Rows are points. Any point is a mix of the corners, with weights that add up to 1. It lies inside the corners' shape when no weight is negative. Is each point inside? If not, which corners have a negative weight?

Corners:
(1): 0.25, -0.16, -0.03
(2): 0.24, 0.27, -0.23
(3): 0.52, 0.76, -0.04
(4): -0.17, -0.08, 0.13
Points:
0.31, 0.44, -0.05 -> inside
0.10, 0.39, -0.11 -> outside (1)
0.35, 0.19, -0.12 -> outside (4)
0.22, 0.51, -0.10 -> outside (1)

Corners:
(1): 0.02, -0.21, -0.51, -0.44, -0.30, -0.06, -0.06, 0.39, 0.11
(2): -0.35, -0.14, -0.62, 0.33, -0.66, -0.71, -0.26, 0.65, -0.54
(3): 0.36, -0.03, -0.05, -0.24, 0.58, 0.55, 0.20, -0.51, -0.62
(4): -0.10, -0.60, 0.12, -0.36, 0.39, -0.16, 0.10, 0.32, -0.23
(5): -0.53, -0.26, -0.68, 0.20, -0.12, 0.36, -0.26, -0.15, 0.07
(6): -0.13, 0.03, -0.19, 0.30, 0.60, -0.21, -0.25, 0.29, 0.14
(7): -0.39, -0.45, -0.06, -0.41, -0.15, -0.63, -0.07, 0.25, 0.36
(8): 0.39, -0.28, -0.19, 0.24, -0.16, -0.51, -0.01, 0.53, 0.08
(9): 0.39, 0.13, 0.08, 0.05, 0.18, 0.30, -0.49, -0.16, -0.27
(10): 0.56, 0.00, 0.36, -0.24, -0.11, 0.17, 0.49, 0.36, -0.13
Points:
-0.23, -0.35, -0.50, -0.07, -0.05, -0.30, -0.11, 0.29, 0.01 -> outside (9, 10)
-0.04, -0.15, -0.16, -0.10, 0.05, -0.01, -0.15, 0.12, -0.08 -> outside (8)
0.08, -0.21, -0.36, -0.22, -0.18, -0.14, -0.05, 0.35, 0.04 -> inside
0.30, -0.09, 0.14, 0.14, 0.02, 0.02, 0.10, 0.42, -0.17 -> outside (1, 3, 7)
0.01, -0.22, -0.27, 0.12, -0.20, -0.36, -0.12, 0.56, -0.10 -> outside (3, 7)
-0.03, 0.03, -0.34, 0.35, 0.23, -0.10, -0.32, -0.08, -0.17 -> outside (1, 4, 10)
0.00, -0.24, 0.01, -0.01, 0.14, -0.07, -0.01, 0.22, 0.15 -> outside (1, 2, 3)
